Each row of a before or after table is a point. One or more steps were done to the points. Then noise was added and the rows were shuffled. The steps act on columns, c1 being the first. What was done? A step turns or swaps two columns, mirrors them in a line or flattens them onto one, adds a multiple of one to another, or multiplies or shifts one. Angles are multiples of 10 degrees, from the lower column toward the higher: turns from -170 to 170, lines from 10 to 170 but not 90. Use the fewest steps. Two steps may share a column if one is a turn and the other turns, adds or multiplies; they go together, in the order done. Otherwise the lowest column goes first.
In the rows, zero is written as 128.

Before (10 x 2):
[[155  82]
 [132 109]
 [ 87  67]
 [ 91 127]
 [ 70 222]
 [129 124]
 [112  63]
 [106 110]
 [147 122]
 [203 138]]
After (10 x 2):
[[ 72 238]
 [107 115]
 [156  74]
 [ 86  81]
 [205 116]
 [130 122]
 [131 107]
 [ 91 139]
 [146 116]
 [112  69]]
Steps: add -0.3 times c1 to c2

Before (9 x 4):
[[141 111 105 164]
 [ 98  97 149  49]
 [ 57 130  92  78]
 [128 127  95 141]
 [ 77 109  29  74]
 [115 247 136 126]
 [140 214 177 148]
 [113 164 116 129]
 [ 86 170 147 174]]
After (9 x 4):
[[ 74 153 111  79]
 [178 147 120  90]
 [149 173 105 140]
 [138 143 122 122]
 [128 214  83 115]
 [ 73 152 122  60]
 [ 53  98 148  92]
 [167 125 130 143]
 [131 160 107 112]]
Steps: swap c1 and c4; flatten c2 and c3 onto the line at 150 degrees

Before (11 x 9):
[[147 124 193 156  82  34 122  53 178]
 [139 188 153 126 144  84 106 175  91]
 [130 138 138  73 183 105 138 134 167]
 [ 38  98 117 124 142 147 123  98  97]
 [136  67 104 117 134 111 124  96 194]
 [150 161  84  52 143  87 155 140 154]
 [ 70  75 188  96 120 141 130  64 130]
 [131 136 158  92  96 166 165 100 142]
 [100 160 173 174  91 125 161 140 179]
 [ 78  77 161 146 113  77 137 171 108]
 [ 46 107 131 147  87 135 104 181 167]]
After (11 x 9):
[[ 43  98 122 132  94 148 122  78  96]
 [ 91  77 146 120  92  75 137 195 106]
 [ 82  76 187  92  92 142 131  25 130]
 [130 189 149 115 147  82 104 203  90]
 [ 79 106 120 133  52 135 104 212 166]
 [148 135 165 106 100 167 164  82 141]
 [132  66 112 137 137 110 125  76 194]
 [104 138 158 111 175 104 139 139 169]
 [124 159 140 122  83 124 160 148 179]
 [140 160 125 128 152  88 156 148 155]
 [168 129 166 105  98  33 122   8 178]]
Steps: turn c1 and c5 by 30 degrees; flatten c3 and c4 onto the line at 150 degrees; multiply c8 by 1.6

Before (9 x 14):
[[152  84 164 164 124 158  57  87 172 128 154 123 132 181]
 [140 115 157  72  66 146 110 101 100 101 119 170  99 135]
 [157 129 144 125 129  72  81 177 105  96 102 134 132 123]
 [116  74 138 150 139 137  88 184 180 165  99 157  93 161]
 [106 108  79 115  93  70 135 121  80 115 147 118 159 104]
 [108 123 115 115 128 103  82 169 181 140 125 186 182 108]
 [142 156  98 113 111 111 141 162 128 164 122 122  82 164]
 [105 135 101 105 174  95 150 155  83 193  87 153  99 155]
 [102 121 159 168 146  68 128 127 105 142 155 165 180 144]]
After (9 x 14):
[[146 168 174 116 151 113 139 225 123 164 113 120  81 135]
 [100 117 113 176 131  65 126  77 107 139 143 167 182 158]
 [156 131 115 125 169  76  89 203 106  93  89 135 128 134]
 [108 136 164 117 176  98 146  49  83 191  80 155  99 130]
 [115  50 140 164 182 136  91 183 178 164  88 159  95 161]
 [149  72 136 163  89 160  53  72 172 128 145 121 135 189]
 [104 119 127 131 160 102  84 188 183 140 114 186 184 105]
 [141 106 113  85  73 146 111 249  98 102 112 169 102 155]
 [105  98 151 109 103  70 134 210  75 117 132 119 157  78]]
Steps: multiply c2 by 1.3; mirror c3 and c14 in the line at 70 degrees; add 0.3 times c12 to c4; turn c5 and c8 by -60 degrees; multiply c8 by 3; shift c11 by -10

Before (9 x 20):
[[139 118 158 140  98  55 154 132 101 122 120  97 115 156 127 127 105  86
  113 120]
 [158 182 148 125  97 127 100 128 175 105 126 148 114 142 152 137  73 146
  129 126]
 [174 148 105 139  96 167 134 118 134  94 129 136 135 148 151 155 132 129
  142 146]
 [160 139 125 134 131 101 138 120 130 146  72 184  89 120 148  93 147 110
  141 120]
 [115 138 117 124  92 150 144 137 115 137 126 156 151 120 148 164 151 150
  115 133]
 [151 117 169 130 138 139 117 107 143 114 122 159 170 102  84 155  90 144
  116 117]
 [ 96 123 109 116 215 163 156 249 174  98 108 107 161 122 112 162 150  79
  107 133]
 [162 113 141  46 115 126 140 109 109 182 127 148 177 153 119 161 130 142
  134 122]
 [161 130 138 100 122 160 145 108 133  96  91 113 106 113  85 138 104 135
  118 121]]
After (9 x 20):
[[151 117 169 130 137 139 118  88 144 113 122 159 169 100  84 156 113 143
  130 117]
 [ 97 123 108 116 214 164 155 234 173  97 108 106 161 111 113 163  68  78
  112 133]
 [160 131 138 100 122 160 145  96 133  97  90 112 107 110  85 136 123 136
  127 121]
 [161 115 140  47 115 127 140 115 109 182 125 148 176 152 118 161 142 143
  120 121]
 [174 148 105 138  96 167 135 123 134  94 128 136 136 152 150 156 138 129
  131 146]
 [139 118 158 140  97  55 154 116 101 122 119  97 115 146 128 128 108  88
  101 121]
 [159 139 125 134 132 100 139 135 131 146  72 184  87 128 147  93 147 111
  143 121]
 [158 182 148 125  98 126  99  92 176 106 126 148 114 140 153 138  86 146
  121 126]
 [116 138 117 124  92 149 143 151 116 137 125 156 151 115 148 163 140 149
  122 132]]
Steps: turn c8 and c17 by -40 degrees; turn c14 and c19 by -30 degrees

Before (8 x 48):
[[192 146 120 157 130 137 127 120  95  98 163  56 118 101 159  77 137 123
   89 172 161 127 166 117 109  69  84 113 104  92 160 161  96  94 105  69
  158 182 133 116 107 165  90  63 131 122 117 108]
 [221 168 107 174 100 131 103 102 140 110 165 135 121 162 152  73 162 107
  190 119 133 114 151 133  92  67 104  91 111 180 164  99  99 114  99  73
   87 158  92 119 124  87 100 135 140 153 163 177]
 [151 126 136  87 165 131 173 156  84 166 131  92 158 104  80 149 124 152
   84  81 118 174 118 153 181  59 136  96  87 153 169 170 131 163  84 124
  119 142  63 124 131 128 148  83 189  93  94 165]
 [143 117 178 126 160 100  67  84 148 139  91 144 135 147  60 107 119 140
  129  91 153 160 114 179 103  92  81 145 161 125  92 166 162  94 146 131
  194 177 117 142 137 127  93 161 130 168  80 148]
 [198 101 144 176 158 145 166 158 144  95 104  91  72 116  86  71 112 105
  187 114 133 159  68 135 188 148 164 154  86  86  85  90 123 127 140 156
  167 117 157 131 203 150 142 110 114 184 182 156]
 [146 128 100  83 140  78 111 152 104 150 161 138 128 118 125 128 129  99
  189 103 150 174 122 140 144 125 159 149 110  95 103  89 149 110 114  72
  126 154  90  84 179 171 142  98 142 126 116 162]
 [148  87 129 130 168 118 150 116 151 161 118 111  64 110 123 125 183 175
  166 173 154 140  74 129 146 142 110  85  93 122  92 185 121 136 158 105
  153  85 156 121 116  68 113 134 179 159  95 101]
 [140 133 112 144 111 145  89 126 160  88 145 101  73 125 163  61 208 151
  181 131  88 105  83 145 140 132 159 148 117  92 106 127 111  87 154 134
   98 110 157 149 148 103 116 133 135 111 187 152]]
After (8 x 48):
[[ 92 133 112 144 112 146  90 125 161 111 145 102  74 125 164  59 209 151
  182 132  88 104  84 127  98 132 158 148 117  93 106 132 112  87 152 134
   99 110 156 155 147 103 116 133 135 124 188 152]
 [140 116 177 126 159  99  67  85 147 116  90 144 136 146  60 107 121 140
  129  91 152 160 115 160 192  92  80 145 161 125  86 135 163  93 147 132
  194 176 116 173 137 128  93 162 130 129  81 149]
 [165  86 129 131 169 118 150 114 152 113 118 111  62 109 123 123 183 176
  167 173 156 139  74 134 119 142 111  85  92 123  84 134 121 135 158 105
  153  85 156 123 119  70 112 136 178  81  96 101]
 [169 126 135  87 165 131 174 156  84 111 132  92 157 104  80 150 124 153
   84  81 117 173 118 148  24  60 137  96  86 154 160 122 131 164  84 123
  118 141  62 141 132 128 148  84 190  87  93 167]
 [127 170 106 173 100 132 102 102 139  33 164 135 121 163 151  72 162 106
  190 120 133 115 150 138 199  69 103  92 113 181 168 120  99 115  99  74
   87 157  92 124 123  88 102 134 140 154 161 178]
 [108 102 143 176 157 144 166 159 143  53 104  91  71 115  85  70 112 104
  188 115 134 159  69 131  73 149 165 154  87  86  92 133 123 128 140 156
  166 119 157 135 204 151 144 109 113   7 182 156]
 [109 146 121 157 129 137 125 120  97  58 162  56 118 101 159  76 137 123
   89 172 160 128 167 128 154  68  84 114 102  92 154 123  97  94 105  68
  159 182 134 111 107 165  89  62 132 156 117 108]
 [153 128 100  83 140  78 112 152 103 114 160 138 129 117 127 126 129  98
  191 103 151 174 121 165 102 123 159 150 110  96 110 131 148 109 114  73
  126 154  89 103 178 172 142  98 142 111 118 163]]
Steps: turn c1 and c10 by -80 degrees; turn c24 and c40 by 40 degrees; multiply c25 by 2; turn c25 and c46 by -140 degrees; flatten c31 and c32 onto the line at 170 degrees

Before (12 x 64):
[[143 130 158 119  95 132 148 103 100 127 130 131 170 161 115 153 103 143
  119 121 114 124 127 141  99 132  91 153  95 126  99 103 147 139 139 113
  124 130 125 141 145  91 124 115 135 137 104 160 143 125 137 107 165 100
  163 124 142  82 112 121 139 162 163 117]
 [170 167 115 132 101 126 127 121  86 137 128 123 147 154 155 123 122 154
  164 110 130 136 120 123 119 154 117 123 126 124 135 131 119  91 134 138
  130 124 142 136 128 127 117 110 147 130 133 120 121 160 122 113 135 148
  154 159 151 138 154 156 118 152 101 148]
 [113 142 137 141  96 134 142 117 120 103 119  92 155 160 159 130 137 104
  143 119 157 140 138 143 102 134 104 136 146 147 160 132 125 111 156 147
  105 156  87 156 114 112 163 101 122 103 107 158 147 142 126 108 124 130
   99 155 136  89 140 117 103  97 120 154]
 [123 119 103 148 118 144 126 107 120 153 172 134 139 161 153 105 119 136
  118 119 111 131 155 112 158  95 136 156 156 120  99 135 139 106 151 136
  144 130 133 114 121 126 161 121 107 112 123 134 101 113 157 109 139  98
  160 154 109 144 102 165 152 156 151 127]
 [119 146 149 130 147 134 126 130  95 154 176 104 118 100 104 152 132  96
  130 105 136 120 103 111  95 149 129 126 136 113 111 128 161 131 118 139
   99 134 123 138 100 120 121 140 119 111 143 165 137 124 136 165 150 152
  115 113 103 146  99 179 122 120 136 110]
 [127 177 152 147 116 121 131  99  99 139 117 116 125 103 138  97 104  95
  141 137 141 147 135 126 103 137 107 109  94 148 145 120 104 105 107 160
  121 118 150 149 144  92 104 100 115 142 127 121 117 167 148 137 151 134
  100 147 151 137 113 124 139 151 133 139]
 [136 115 148 129 142 154 151 153 117 112 127 129 118 149 162  99 103 107
  133 136 172 135  99 163 117 113 143 150 131 132 116 141 121 119 110 146
  117 119 100 144  89 133 154 129 159 159 119 105 137 115 129 141 149  93
  100 101 117 146 160 120 103 127 147  93]
 [166 161 154 166 117 134 120 107 122 144 118 138 163 127 121 106 127 111
  121  91 146 126 156 146 114 130 137 153 157 138 108 118 110 145 101 152
  114 166 121 144 102 123 150 149 125 160 106 115 125 159 143 108 150 148
  160 119 150 138 120 154 152 110 121 154]
 [171 122 139 151 108 155  92 128 120 153 141 102 125 158 112 106 102 152
  138 126 158  99 103 146 136 113 148 123 144 147 129  93 164 136 112 159
  145 157 148 118 145 123 110 131 114 131 112 145  95 129 133 119 134 153
  139 155 113 142 130 133 154 162 120 150]
 [150 122 105 148 130 139 131 109  80  91 130 126 109 111 115 126 128  95
  129 101 144 135 147 140 138  90 137 118 110 111 118  99 149  91 137 101
  121 142  89 130 106 151 145 146 138 108 142 104 137 137 113 162 119 125
  102 145 132  92 139 147 134 124 113 105]
 [129 120 105 155  89 123 105 112 117 115 113 148 117 161 107 111 107 137
  180 131 141 147  97 151 120 106 129 141  92 131 108 125 114 121 159 116
  105 184 121 106 122 133 150 131 115 135 105 158  91 172 146 129 105 128
  140 110 130 133 122 123 105 125 120 155]
 [125 162  99 119 153 108 158 147 103 109 133 146 144 144 100 143 156 145
  170 130 149 105 138 136 108 152  83 107  98  97 137 132 114 127 131 143
   81 177 100 144 137 132 145 104 102 158 128 149 147 156 119 144 159 128
  118 125 144 137 138 124 143 125 115 121]]
After (12 x 64):
[[135 115 149 131 141 154 151 153 100 112 108 129 117 149 162  99 104  98
  133 136 172 136  98 165 117 101 142 150 132 133 120 143 122 117 110 145
   76 120  99 144  89 134 126 128 159 158 117 105 136 115 128 141 149  94
  168 101 116 141 160 120 146 127 147 114]
 [119 148 149 131 147 134 127 130  44 154 149 104 119  99 100 152 132  88
  129 103 137 120 103 110  96 137 129 126 134 113 110 128 161 129 118 139
   60 134 124 136  98 119 142 141 119 110 143 165 139 124 140 165 152 153
  133 113 103 125  98 178 154 121 137 145]
 [148 122 106 149 131 140 133 110   9  92 116 127 108 111 116 127 128  87
  127 103 143 135 147 140 138 112 136 118 109 111 118  99 151  91 137 104
   82 142  90 130 109 151 131 144 138 109 141 104 137 134 113 162 118 126
  159 145 130 142 139 147  80 123 114 120]
 [128 177 152 148 117 120 131 100  56 138 127 115 125 103 138  98 105  85
  141 136 141 146 135 125 105 134 107 107  92 147 143 121 106 104 108 160
   80 119 151 149 144  91 163 101 115 143 127 120 117 168 149 137 152 134
  132 148 149 116 113 124 135 150 132 126]
 [124 119 104 148 117 143 126 106 107 153 154 135 139 161 154 104 118 137
  117 120 112 130 156 112 160  99 135 155 157 120 101 135 139 106 150 135
  104 131 134 114 121 126  83 123 107 112 124 132 101 113 160 110 138  97
  125 154 109  99 101 165 112 155 149 148]
 [128 120 105 156  88 122 104 113 101 113 133 147 118 160 107 111 107 138
  181 131 141 146  97 152 121 101 129 141  91 131 109 125 116 123 160 117
   64 185 121 106 121 131 105 130 113 137 105 158  91 170 147 128 104 128
  135 111 129 147 123 123 130 126 118 132]
 [126 162 100 118 152 108 156 146  65 109 128 144 145 144 100 143 156 151
  171 128 148 105 139 135 109 151  84 106  98  99 137 134 113 126 131 141
   41 179 101 145 138 132 123 108 102 157 129 148 145 156 120 144 160 129
  147 126 144 110 136 124 141 125 113 128]
 [113 143 137 142  95 134 141 118 108 104 135  93 156 159 160 130 138  95
  140 118 159 140 139 144 102 144 104 135 146 146 161 131 124 110 155 144
   65 157  88 155 115 112 122 102 122 104 106 158 149 141 126 109 123 131
  172 155 139 170 138 117 111  96 121 135]
 [166 163 154 166 117 132 121 105 113 146 134 138 163 128 121 107 127 107
  120  91 148 126 155 144 115 131 138 154 156 140 107 119 111 144 103 152
   74 166 121 143 102 124  91 150 125 160 105 116 125 161 142 104 150 148
  118 120 149 102 120 154 125 111 120 134]
 [169 167 114 133 101 128 127 122  22 137 135 123 148 153 156 122 121 162
  164 109 130 135 119 123 120 144 116 124 124 124 135 131 120  90 132 136
   90 124 141 139 129 126 120 108 148 129 134 123 123 161 122 111 135 147
  100 158 151 132 156 156 154 151  98 137]
 [170 121 140 151 107 153  91 127 108 152 144 104 126 159 113 106 104 160
  137 127 158  99 103 145 134 116 148 122 143 146 128  92 165 137 112 158
  106 158 148 119 145 123 134 131 114 133 113 146  97 128 132 119 132 151
  108 155 111  98 130 135 123 163 120 143]
 [144 130 160 119  97 131 148 103  57 125 123 132 170 163 115 152 102 148
  118 120 112 123 126 141  98 154  91 152  97 127  99 104 149 139 139 113
   84 129 124 141 144  91 109 115 136 136 104 160 145 127 138 107 166 100
   98 125 142 140 114 119  91 162 163 125]]
Steps: multiply c9 by 2.5; flatten c11 and c64 onto the line at 40 degrees; multiply c18 by 1.3; turn c58 and c61 by 120 degrees; turn c26 and c61 by 30 degrees; shift c37 by -40; turn c43 and c55 by 140 degrees

Before (8 x 64):
[[ 89 135 148 107 108 150 122 125 169 117 146 121 115 163 125  84 118 132
  136 113 120 112 135 130 128 152 154 122 114 131 127 135 170 117 102 106
  103 176  80 125  97 135 140 127 156  71 142 141 155  97 145 109 155 124
  140 175 129 130 126 119 131 113 166 128]
 [ 89  46 113  60 146 165 149 163  51 158 116 111 140  33 111 142 145 178
   98 155 157 133 132 134 125 159  57 125  98 121 111 117  77  77 159 163
  129   7 115 133 171 107 117 137 115 178 148 162  97 155 170 142  97  95
  126  75 136 103 140 121 205 120 124 102]
 [114 129 162 127 129 148 150 120 126 117 104 120 125 161 155 135 133 121
  126 147 127 139 110  92 142 129 140 109 118 136 154 151 157 108 121 128
   77 177  52 125 102 124 116 116 150 130 118 117 140 101 134 133 173 120
  130 121 116  79 122  89 132 163 162 106]
 [163 112 142 113 136 167 119 113 177 129 103 139 137 139 129 117  83 108
  163 119 141 121 120 138 164 139 136 102  99 137 126 132 158 109 119 119
  103 149 102 130 101 113 128 129 147 129 140 106 115  80 137 110 153 151
  136 125  92 104 114 107 112 116 135 137]
 [ 93 151 100  75 153  62 116 144 169 104  65 161  97 149 144 139  90 115
  132 150 126 128 157 124 125  86 128 138 115 156 107 148 151  99 105 134
   90  32  81 168 114  99 144 115 121  94 180 120 169 173 122 131 129 129
  144  75 113 129 117  89  85  99  73 158]
 [137 113 121 111 122 148 138 128 176 105 114 129 101 167 124 125 122 134
  132 110 121 115 132 135 154 136 128 103 102 139 133 135 172 121 135 106
  123 186  79 112 120 131 107 155 123 134 165 112 136 118 115 148 139 111
  100 144 121 120 147 110  94 150 135 132]
 [145 125 138 108 139 119 135 119 188 106 129  99  79 130 131  87 107 102
  161 123 148 131 125 129 153 117 147 135  94 110 132 158 184 141 137  87
  118 159  68 113 106 107  95 125 105 117 158  91 147 121 131 123 136 126
  141 173 136 107 113 132 132 128 156 107]
 [106  15 150 100 164 154 130 171  86 169 145  97 131  90 150 145 150 159
  131 162 193 151 121 183 108 115  92 170  87 128 147 144 100  91 174 146
   98  18 150 171 157 143 161 130  95 178 123 160  71 162 174 185  96  68
  114 102 172  98 151 147 170 121 138 103]]
After (8 x 64):
[[ 88 136 148 108 111 153 121 125 169 117 146 119 113 164 128  82 117 130
  139 113 122 112 135  95 129 148 154 120 111 132 127 136 168 115  99 106
  103 177  28 122  98 136 142 127 160  71 145 142 156  97 143 112 156 123
  142 161 131 132 129 122 133 114 165 130]
 [105  14 151 103 162 155 128 170  85 168 144  97 131  91 151 145 150 159
  131 164 191 149 120 180 109 117  91 172  84 127 147 145 102  90 175 147
   98  18  99 185 158 144 162 131  95 176 123 157  69 162 173 183  99  68
  115 153 173 101 150 149 170 124 140 101]
 [161 111 139 114 136 165 121 112 180 129 104 140 136 139 128 116  83 109
  159 117 140 121 120 136 163 139 139 102  97 139 126 132 158 109 118 118
  102 149  54 130 100 112 130 127 148 131 140 103 116  80 137 111 154 152
  137 135  93 104 111 109 111 115 133 137]
 [ 90  44 111  61 144 166 148 165  47 157 116 111 138  32 111 139 148 175
  100 155 157 132 131 173 124 159  58 126  94 120 109 118  75  76 156 160
  127   9  63 135 170 107 117 138 113 177 149 162  96 156 169 141  97  92
  127  99 137 104 140 119 209 116 124 102]
 [113 130 161 129 127 146 149 117 125 117 106 119 122 162 157 135 133 121
  126 147 128 141 110 109 143 131 141 107 117 134 155 152 157 109 120 131
   78 176   4 124 104 124 117 117 148 129 117 119 142 100 135 133 176 118
  128  94 114  82 122  91 134 162 163 106]
 [ 94 150 101  77 154  63 117 145 170 102  66 161  97 148 144 138  91 115
  130 152 127 131 160 166 124  84 131 139 117 156 106 147 153  98 105 134
   89  29  34 182 115  99 145 116 123  94 179 118 171 176 122 128 129 125
  143  93 114 131 116  89  85  98  73 157]
 [145 125 137 110 140 117 134 119 187 106 130  98  81 131 130  85 106 101
  162 123 148 128 126  95 153 117 147 136  94 110 131 159 186 142 137  87
  116 163  18 110 104 109  94 125 105 115 157  89 149 121 130 125 137 126
  141 157 135 107 114 134 134 127 155 108]
 [136 114 122 114 124 148 140 128 176 103 114 128 102 168 122 124 119 133
  132 109 122 116 128 121 154 138 129 102 100 137 132 136 173 121 131 106
  121 188  27 109 121 130 105 156 123 136 166 113 139 117 115 149 138 110
   99 142 118 120 151 112  94 148 133 133]]
Steps: turn c24 and c56 by 50 degrees; shift c39 by -50; multiply c40 by 1.3
